Every row gives one point. Two turns around zero, p and q, are shown by what they do to some points. Where does a point land after both, in the order given? Backwards means that the second turn is done in reverse. Each puzzle has new turns, and all numbers are rounded.
In the rows, zero is written as 128.

Turn p:
[ 92 117] => [102 155]
[120  71] => [ 74 109]
[114 146] => [138 149]
[127 119] => [120 125]
[188 187] => [208 102]
Turn q:
[115 122] => [120 116]
[162 149] => [146 164]
[ 54 145] => [ 56 104]
[152  74] => [176  94]
[156 150] => [141 161]
Where do these land?
p, then q: [161 150] => [168 130]
q, then p: [102  76] => [79 97]
q, then p backwards: [169 158] => [ 95 167]
p, then q backwards: [ 80 127] => [130 176]

Turn p:
[159 141 146] => [162 115 140]
[118 156  96] => [128 129  84]
[119 106 207] => [145 167 198]
[116 109  63] => [ 78 101  90]
Turn q:
[ 69 134 139] => [ 90 102  89]
[158  99 183] => [ 94 140 187]
[132 178  85] => [167 155  82]
[168 144 163] => [116 174 157]
[155 131  90] => [174 134 130]
[ 86  83 108] => [126  64 122]
Where do these land?
p, then q: [170 134 152] => [126 140 175]
p, then q backwards: [ 80 141 105] => [111 176 148]
q, then p: [170 106 110] => [165 116 161]
p, then q: [128 137 212] => [100 204 151]
p, then q: [ 70 103  91] => [118 101  61]
p, then q: [150 148  98] => [160 105 142]

Turn p:
[154 132 129 155] => [123 131 147 160]
[ 95  79 182 139] => [132 120 186  72]
[130 151 129 171] => [124 165 147 154]
[136  84 103 166] => [ 71 120 155 136]
[ 57 136 164 110] => [157 161 128  59]
[184 178  87  83] => [151 104  59 188]
[141 136 103  72] => [138  96  75 128]
Turn q:
[134  88 121  93] => [125 101  95  95]
[147 125 106 156] => [124 103 135 159]
[134 172 194 181] => [189 169 182 157]
[131 115  75  53] => [ 77 121  54 106]
[ 94 139 145 157] => [127 145 174 123]
Where do these land?
q, then p: [148 119 169 114] => [133  98 113 163]
q, then p: [144 161  91 159] => [108 171 166 129]
q, then p: [141 117 144 121] => [124 109 122 141]
p, then q: [110 148 142 159] => [143 164 129 147]
p, then q: [ 81 173 151  54] => [109 113  38 167]
q, then p: [144  49  71 161] => [ 72  84 171  66]
